Every row gives one point. The ring and each string are closed loops that go straight from each point to the next, and from the last back to the first. Before rounding, they use only three directions, however many columns there are. Count how often each string passes through the ring. Passing back the other way cancels.

Ring (7 x 3):
[[51,-1,29],
[36,12,44],
[-9,27,12],
[-20,39,-19],
[-34,20,-57],
[-34,-16,-53],
[14,-23,-9]]
String (21 x 3):
[[71,18,30],
[40,21,16],
[5,1,7],
[2,-2,16],
[-2,-6,49],
[3,12,53],
[24,38,40],
[13,22,10],
[1,7,13],
[13,0,51],
[54,10,73],
[76,27,52],
[20,10,5],
[5,-16,7],
[22,-38,12],
[36,-25,-1],
[27,-8,-9],
[13,-1,-9],
[-7,-19,-7],
[20,-42,6],
[76,-5,28]]
Times through: 4

Ring (7 x 6):
[[9,22,-34,-11,34,2],
[-2,25,-46,10,38,-8],
[-7,6,-32,23,24,-6],
[-28,-29,8,31,-12,-1],
[-58,-13,8,21,-18,-12],
[-54,-1,3,7,-12,-11],
[-6,6,-7,-18,11,6]]
String (30 x 6):
[[-19,-12,-19,40,10,-8],
[-19,-28,-3,42,-2,-3],
[0,-51,23,25,-15,15],
[1,-51,28,18,-17,18],
[-22,-56,33,32,-29,10],
[-16,-52,34,21,-26,13],
[-11,-35,20,11,-14,11],
[-40,-40,30,21,-30,3],
[-100,-3,6,34,-29,-30],
[-107,24,-16,30,-14,-40],
[-121,31,-15,24,-18,-45],
[-34,-25,27,-2,-23,5],
[-7,-28,20,-5,-11,14],
[-10,-18,12,-5,-5,10],
[-1,-22,18,-15,-7,17],
[-10,0,5,-26,2,10],
[-30,38,-29,-23,21,-10],
[4,17,-15,-31,21,9],
[30,-6,0,-31,17,24],
[32,-25,11,-19,7,28],
[28,13,-24,-23,33,14],
[-5,66,-74,-11,60,-17],
[14,39,-55,-9,50,-3],
[37,-10,-12,-10,25,21],
[4,-6,-11,3,14,7],
[-21,24,-40,13,28,-13],
[-28,35,-53,21,35,-21],
[-8,-3,-14,11,12,1],
[25,-38,13,5,1,23],
[9,-26,-5,23,8,9]]
Times through: 0

Ring (10 x 11):
[[23,56,56,-40,-17,38,9,-2,-15,44,-5],
[22,49,59,-26,-8,17,1,0,-13,28,1],
[11,28,37,8,5,-13,-14,-2,-2,6,10],
[-2,5,5,38,13,-31,-24,-9,9,-7,17],
[-20,-28,-41,65,13,-42,-30,-27,20,-11,22],
[-26,-41,-56,62,3,-35,-27,-42,19,-1,20],
[-24,-38,-52,43,-9,-18,-18,-49,12,16,15],
[-11,-11,-27,7,-22,16,-3,-43,1,39,5],
[0,13,-4,-16,-26,36,7,-32,-5,50,-2],
[15,45,32,-39,-26,50,14,-13,-12,55,-7]]
String (24 x 11):
[[-26,-52,-47,54,-3,-45,-28,-55,10,0,21],
[-32,-61,-62,76,7,-60,-36,-53,19,-13,27],
[-31,-47,-67,89,19,-57,-38,-33,29,-22,27],
[-14,0,-42,61,16,-13,-22,-3,29,-4,16],
[-5,5,-11,33,5,-11,-17,-12,12,6,12],
[-2,-2,10,24,3,-28,-20,-22,1,2,15],
[0,8,9,14,-2,-9,-13,-19,1,14,10],
[2,20,5,14,0,4,-9,-8,6,17,7],
[8,8,38,2,-4,-25,-15,-24,-12,9,12],
[22,30,79,-9,4,-33,-17,-7,-18,-1,12],
[21,42,67,-1,10,-20,-15,8,-8,-1,11],
[10,39,23,17,11,1,-11,12,8,7,8],
[1,12,9,17,0,-8,-13,-14,3,12,10],
[-2,-7,15,29,6,-41,-25,-24,0,-5,18],
[-12,-26,-7,59,17,-65,-37,-26,10,-23,26],
[-18,-41,-23,62,12,-66,-37,-40,10,-19,26],
[-31,-55,-59,86,16,-66,-40,-41,24,-23,29],
[-34,-50,-79,86,12,-44,-34,-38,31,-12,24],
[-17,-7,-49,47,3,0,-15,-18,23,13,12],
[-11,-8,-24,28,-5,-6,-13,-28,9,17,11],
[-20,-17,-53,44,-3,-1,-14,-29,20,17,12],
[-9,4,-28,27,-3,9,-9,-17,14,21,8],
[-8,-8,-13,21,-7,-8,-13,-31,4,18,11],
[-30,-66,-50,52,-9,-52,-29,-70,5,3,23]]
Times through: 3
String (15 x 11):
[[-41,-68,-90,105,18,-67,-43,-45,34,-25,31],
[-28,-31,-72,66,4,-16,-22,-31,27,5,17],
[-9,1,-25,25,-5,6,-10,-21,11,21,8],
[-8,-13,-8,12,-13,-9,-11,-40,-2,23,10],
[-3,-1,0,6,-13,-1,-8,-32,-2,25,8],
[2,6,11,-20,-27,20,3,-40,-13,45,1],
[17,46,37,-55,-35,62,20,-20,-19,68,-11],
[26,75,49,-55,-25,75,23,7,-12,64,-14],
[18,59,35,-25,-12,46,9,8,-3,42,-5],
[29,71,70,-38,-9,36,8,14,-13,36,-4],
[25,58,67,-18,2,8,-4,13,-9,17,3],
[5,31,9,16,5,7,-9,3,9,14,7],
[-1,10,0,18,-1,-3,-12,-16,5,15,9],
[-8,-15,-3,36,5,-39,-25,-29,4,-3,18],
[-26,-45,-49,84,20,-66,-40,-33,24,-26,28]]
Times through: 2

Ring (9 x 14):
[[0,72,-3,-12,9,-33,-8,-24,-17,-56,13,-12,34,40],
[0,59,12,-8,-3,-40,-4,4,-21,-61,9,-15,11,50],
[2,22,22,-3,-12,-33,4,29,-18,-37,2,-11,-19,35],
[5,-35,19,1,-14,-7,13,40,-4,20,-4,3,-45,-12],
[-1,-55,8,3,-7,13,16,29,7,45,-7,12,-47,-37],
[-14,-54,-6,3,6,33,16,4,17,53,-11,20,-37,-50],
[-25,-24,-20,0,20,38,11,-28,20,34,-10,21,-10,-43],
[-21,18,-25,-6,24,21,2,-45,11,4,-1,12,19,-19],
[-7,59,-18,-12,19,-11,-7,-43,-5,-33,11,-2,39,15]]
String (28 x 14):
[[1,7,-16,-9,12,4,1,-24,4,17,8,7,12,-22],
[-1,-15,-25,-9,18,23,4,-33,14,45,5,16,9,-49],
[-50,-55,-31,8,31,77,21,-41,39,60,-25,37,-25,-71],
[-43,-44,-13,8,18,53,20,-16,26,35,-23,26,-35,-44],
[-25,-22,-4,3,9,25,13,-4,12,16,-13,14,-26,-22],
[1,-10,-2,-5,3,1,6,1,1,18,3,6,-11,-18],
[18,-60,-4,-5,-3,12,11,16,9,73,4,14,-30,-60],
[-11,-96,-1,7,0,45,24,23,24,87,-16,27,-63,-75],
[-4,-85,-3,4,0,37,20,19,20,82,-11,24,-53,-71],
[11,-67,-7,-3,0,22,13,12,14,79,0,18,-33,-68],
[4,-22,-5,-5,3,7,7,0,5,33,2,9,-13,-32],
[-29,-28,-9,4,14,35,15,-12,17,24,-15,18,-25,-32],
[-56,-39,-23,9,29,68,20,-36,33,35,-28,32,-27,-50],
[-36,-21,-35,0,33,56,11,-53,29,41,-12,28,2,-56],
[-28,12,-40,-7,36,41,3,-68,22,22,-2,21,28,-40],
[-33,45,-35,-8,36,26,-1,-71,13,-15,-1,13,40,-10],
[-37,44,-15,-2,23,13,3,-42,5,-38,-7,6,17,15],
[-3,16,-4,-6,6,-6,2,-10,-3,-7,4,1,3,0],
[17,52,-11,-17,8,-30,-10,-25,-13,-20,21,-8,38,12],
[13,95,-12,-20,12,-45,-16,-39,-22,-60,25,-17,60,43],
[-5,110,-7,-16,15,-43,-14,-41,-22,-88,18,-18,57,64],
[-22,70,-3,-6,13,-18,-3,-27,-11,-67,2,-8,24,45],
[-20,32,-1,-3,10,-4,3,-14,-3,-33,-3,0,3,19],
[9,40,-6,-12,6,-23,-5,-16,-11,-19,14,-6,22,12],
[16,86,-17,-21,15,-39,-16,-44,-18,-45,27,-13,62,29],
[-9,99,-28,-18,28,-19,-15,-69,-9,-59,18,-7,70,32],
[-34,57,-22,-5,28,11,-1,-55,5,-41,-3,5,32,15],
[-20,21,-12,-4,16,10,4,-28,5,-12,-2,7,8,-2]]
Times through: 3

Ring (9 x 14):
[[-35,-13,-4,-25,-17,4,-28,7,15,-15,-29,-63,-6,-20],
[-36,-21,-25,-12,-2,-10,-37,22,18,-13,-23,-76,-28,-17],
[-40,-18,-33,2,5,-20,-35,35,19,-7,-11,-77,-42,-16],
[-42,-26,-37,13,0,-28,-24,39,16,2,7,-66,-48,-5],
[-41,-40,-30,8,-19,-25,-13,26,10,7,15,-49,-38,10],
[-42,-35,-12,1,-34,-16,1,14,6,10,17,-31,-20,10],
[-46,-7,7,0,-33,-9,11,15,7,9,14,-26,-8,-7],
[-48,21,21,-5,-24,0,9,18,11,2,-1,-34,2,-30],
[-41,9,14,-19,-21,5,-9,10,13,-8,-20,-48,3,-29]]
String (26 x 14):
[[-29,-42,-9,-36,-30,6,-33,-8,11,-17,-31,-58,-2,-1],
[-40,-7,-3,-11,-17,-4,-15,16,13,-6,-12,-54,-12,-19],
[-50,40,16,-1,-5,-2,-2,31,18,-3,-12,-52,-8,-48],
[-44,30,33,-22,-26,13,2,6,12,-8,-22,-38,18,-41],
[-40,0,22,-26,-36,11,-2,-3,9,-7,-17,-35,15,-20],
[-46,27,33,-17,-30,10,9,8,10,-3,-12,-31,16,-35],
[-55,54,27,6,-9,-3,12,34,16,3,-1,-40,-3,-52],
[-49,26,8,4,-9,-8,0,31,15,1,-2,-48,-13,-36],
[-48,19,5,2,-10,-8,-4,29,15,0,-4,-50,-14,-32],
[-46,30,17,-9,-11,2,-5,22,16,-6,-17,-51,-1,-42],
[-28,-28,8,-48,-35,18,-29,-17,11,-22,-43,-55,16,-12],
[-33,-10,-1,-31,-15,8,-33,4,16,-20,-38,-68,-2,-25],
[-35,-7,-13,-20,-1,-1,-39,18,20,-19,-35,-79,-18,-29],
[-28,-41,-33,-27,-3,-4,-56,11,19,-24,-40,-88,-26,-10],
[-28,-58,-38,-23,-13,-9,-49,8,15,-17,-26,-78,-29,5],
[-42,-12,-15,-1,-11,-13,-17,25,14,-2,-4,-57,-25,-14],
[-52,23,-25,27,20,-29,-17,60,23,3,6,-73,-51,-37],
[-46,-9,-50,28,23,-38,-33,61,23,1,7,-85,-68,-19],
[-35,-54,-54,5,-1,-29,-41,32,16,-3,0,-76,-55,10],
[-36,-42,-33,-4,-13,-18,-29,21,13,-4,-4,-63,-34,4],
[-36,-49,-51,5,0,-28,-41,33,17,-4,-3,-77,-53,5],
[-47,2,-39,23,21,-31,-29,57,23,0,2,-81,-58,-26],
[-51,23,-23,23,19,-26,-19,57,23,1,1,-75,-48,-38],
[-37,-28,-20,-10,-14,-10,-26,17,14,-7,-11,-61,-24,-6],
[-29,-45,-27,-26,-14,-4,-44,6,15,-18,-30,-74,-21,-3],
[-17,-72,-23,-57,-30,13,-60,-23,12,-32,-55,-77,-1,8]]
Times through: 1

Ring (7 x 14):
[[-10,7,-2,-8,-17,-16,2,-45,2,-9,-17,-3,40,-22],
[-9,8,7,-17,-25,-17,16,-60,-4,-3,-13,-3,44,-17],
[-6,8,12,-12,-10,-6,19,-36,-5,6,5,2,19,-2],
[2,13,5,18,36,24,-14,40,-7,18,29,17,-29,1],
[3,13,-5,32,53,31,-32,69,-1,16,32,19,-45,1],
[-7,4,-10,12,18,1,-12,15,14,-6,4,4,-11,1],
[-11,4,-8,-3,-9,-14,-2,-30,11,-12,-15,-3,26,-14]]
String (26 x 14):
[[-14,-1,-11,-8,-17,-24,7,-40,20,-20,-20,-9,27,-5],
[-14,0,-7,-12,-22,-25,11,-50,16,-18,-21,-9,35,-8],
[-13,2,-4,-13,-24,-24,12,-53,12,-15,-20,-8,38,-11],
[-13,6,-6,-11,-26,-23,0,-58,5,-15,-28,-7,54,-30],
[-8,11,-3,-2,-12,-10,-10,-38,-4,-6,-18,0,44,-34],
[-5,10,0,4,5,1,-7,-10,-2,2,0,5,13,-15],
[-6,11,1,-1,-3,-3,-4,-23,-4,1,-4,4,25,-20],
[-10,5,4,-14,-19,-16,17,-48,4,-5,-8,-3,31,-7],
[-13,3,12,-31,-42,-30,36,-88,1,-8,-18,-9,55,-8],
[-12,6,19,-35,-47,-29,42,-98,-7,-2,-16,-8,62,-12],
[-9,7,19,-28,-34,-19,36,-75,-8,3,-5,-3,45,-6],
[-11,2,20,-35,-39,-26,51,-84,-1,0,-3,-7,40,8],
[-4,10,16,-10,-4,0,20,-27,-9,12,13,6,10,1],
[1,15,7,13,26,19,-12,22,-11,17,21,15,-12,-8],
[-2,11,3,8,17,9,-7,9,-3,9,13,9,-6,-5],
[5,17,4,26,47,33,-26,57,-12,23,34,21,-36,-4],
[11,22,2,47,80,56,-48,109,-17,35,53,33,-68,-3],
[3,15,-1,27,45,28,-28,54,-6,16,27,18,-32,-6],
[-3,8,-1,11,21,9,-8,17,3,6,14,9,-14,0],
[-2,7,-3,16,31,13,-10,34,8,6,21,10,-30,10],
[5,13,-12,47,75,42,-48,105,4,16,40,24,-69,5],
[2,14,-10,34,52,29,-40,68,0,11,24,18,-38,-8],
[-1,10,-13,31,47,22,-35,61,8,4,19,14,-36,-3],
[-3,9,-11,23,33,14,-28,39,7,2,11,10,-20,-8],
[-3,10,-5,14,20,9,-17,16,1,3,7,8,-4,-11],
[-11,1,-5,-6,-8,-15,9,-28,15,-11,-7,-4,14,1]]
Times through: 3
String (31 x 14):
[[-8,4,-13,11,13,-3,-14,7,16,-10,-3,1,-2,-5],
[-5,9,-6,12,16,5,-17,9,4,0,3,6,1,-12],
[-8,5,-4,0,0,-7,0,-17,8,-6,-4,0,12,-7],
[-13,1,-5,-11,-19,-22,12,-46,15,-15,-17,-8,30,-5],
[-15,2,-9,-13,-27,-28,7,-59,14,-21,-28,-10,47,-18],
[-12,6,-8,-7,-20,-20,-4,-49,6,-15,-25,-5,47,-28],
[-7,12,-6,4,-3,-5,-18,-23,-4,-4,-15,3,36,-35],
[-6,11,-2,2,-2,-3,-9,-20,-3,-1,-7,3,26,-23],
[-6,8,0,0,0,-3,0,-17,1,0,0,3,14,-10],
[-10,5,3,-12,-18,-16,13,-46,3,-5,-10,-3,32,-10],
[-13,4,9,-30,-45,-32,32,-92,0,-10,-24,-10,63,-16],
[-14,6,14,-37,-54,-35,39,-108,-5,-8,-26,-11,74,-19],
[-8,10,11,-17,-23,-13,17,-57,-8,2,-8,-1,43,-18],
[-5,11,9,-6,-6,-3,6,-30,-9,6,1,4,25,-15],
[-5,11,12,-10,-9,-4,12,-36,-10,8,3,4,25,-12],
[-2,13,4,7,13,9,-8,3,-8,10,10,10,3,-13],
[-6,8,4,-2,2,-2,5,-15,1,3,5,4,8,-3],
[-6,6,10,-9,-4,-4,19,-25,-1,6,9,3,8,5],
[-2,9,14,-2,11,8,13,-2,-6,15,23,9,-10,9],
[4,16,9,21,42,31,-17,48,-13,25,35,21,-33,0],
[5,17,4,28,50,35,-28,61,-12,24,35,22,-38,-5],
[-1,12,1,15,27,16,-15,26,-3,11,18,12,-16,-5],
[-5,6,2,4,12,3,2,3,5,4,12,6,-8,5],
[0,10,-1,20,38,21,-16,45,2,12,27,14,-35,7],
[8,17,-7,51,83,52,-51,118,-3,25,49,29,-78,5],
[8,18,-11,54,85,52,-59,121,-4,23,45,29,-74,-3],
[2,13,-8,32,51,29,-36,66,1,12,26,18,-39,-4],
[-3,10,-3,14,23,11,-16,20,1,5,11,9,-10,-7],
[-6,4,-6,8,14,0,-4,8,12,-3,7,3,-10,5],
[-9,1,-10,6,11,-5,-2,4,19,-9,2,0,-9,8],
[-11,-3,-16,6,7,-12,-2,0,28,-18,-5,-4,-7,10]]
Times through: 5

Ring (8 x 14):
[[-1,-10,-17,-45,-12,6,5,2,-12,26,-21,-3,18,-8],
[4,-13,-28,-21,-1,7,1,8,-22,26,10,11,8,-17],
[16,-12,-22,7,10,11,-8,18,-18,19,22,8,-6,-18],
[25,-7,-2,21,10,15,-4,25,-8,7,17,-5,-20,-7],
[28,-3,15,18,5,17,2,26,3,-1,2,-19,-24,3],
[22,2,30,-9,-7,15,-3,20,18,2,-45,-40,-10,10],
[10,0,22,-40,-15,9,-10,10,20,16,-73,-43,12,5],
[3,-3,9,-51,-17,7,-6,4,11,22,-66,-32,20,1]]
String (30 x 14):
[[21,-11,-17,21,11,15,8,22,-22,8,45,13,-21,-11],
[18,-7,-2,2,0,14,15,18,-11,6,18,-1,-15,0],
[16,-6,-2,-5,2,11,-12,17,-1,16,-16,-14,-3,-9],
[26,-6,0,22,13,14,-22,26,0,11,-2,-15,-15,-12],
[33,-4,11,35,13,18,-6,31,0,-1,14,-15,-30,-2],
[34,-1,22,35,8,21,15,31,1,-11,23,-15,-39,10],
[23,-3,15,7,-1,17,13,22,0,-1,2,-16,-21,7],
[19,-3,12,-3,-4,15,11,18,0,4,-6,-16,-14,5],
[23,0,24,2,-5,17,20,21,5,-4,-6,-22,-22,14],
[27,5,42,0,-6,18,1,24,24,-5,-45,-46,-19,16],
[22,3,35,-14,-7,14,-16,20,27,6,-68,-51,-4,8],
[16,0,22,-21,-8,11,-17,16,20,12,-63,-42,3,2],
[14,-2,15,-21,-9,12,2,14,8,10,-36,-27,-1,5],
[13,-2,16,-23,-12,13,15,13,5,6,-26,-23,-4,9],
[8,2,28,-49,-20,9,-6,7,23,15,-84,-48,15,10],
[2,1,21,-66,-20,4,-35,3,31,30,-121,-58,35,-2],
[5,-3,7,-45,-12,6,-20,7,13,25,-71,-34,21,-5],
[7,-5,2,-33,-10,8,-7,9,4,20,-43,-22,11,-4],
[5,-6,2,-37,-15,10,21,6,-5,13,-19,-11,4,5],
[-5,-8,-8,-60,-20,5,10,-2,-5,26,-41,-12,23,-2],
[-11,-11,-21,-70,-20,1,2,-6,-10,35,-43,-6,34,-11],
[-5,-11,-23,-53,-11,2,-10,-1,-10,35,-36,-6,28,-16],
[7,-8,-11,-28,-5,7,-10,9,-5,24,-26,-11,11,-11],
[6,-10,-14,-24,-6,9,13,8,-15,18,3,2,3,-6],
[3,-14,-28,-24,-5,8,22,6,-29,20,28,19,3,-10],
[-1,-19,-51,-21,4,4,-5,5,-35,36,28,28,15,-29],
[7,-14,-34,-14,7,5,-25,11,-17,33,-3,6,13,-28],
[11,-11,-18,-9,4,9,-11,14,-12,22,-1,0,3,-16],
[13,-13,-28,2,11,8,-21,16,-17,26,11,7,2,-25],
[19,-15,-35,23,19,11,-18,21,-25,22,39,18,-9,-28]]
Times through: 2
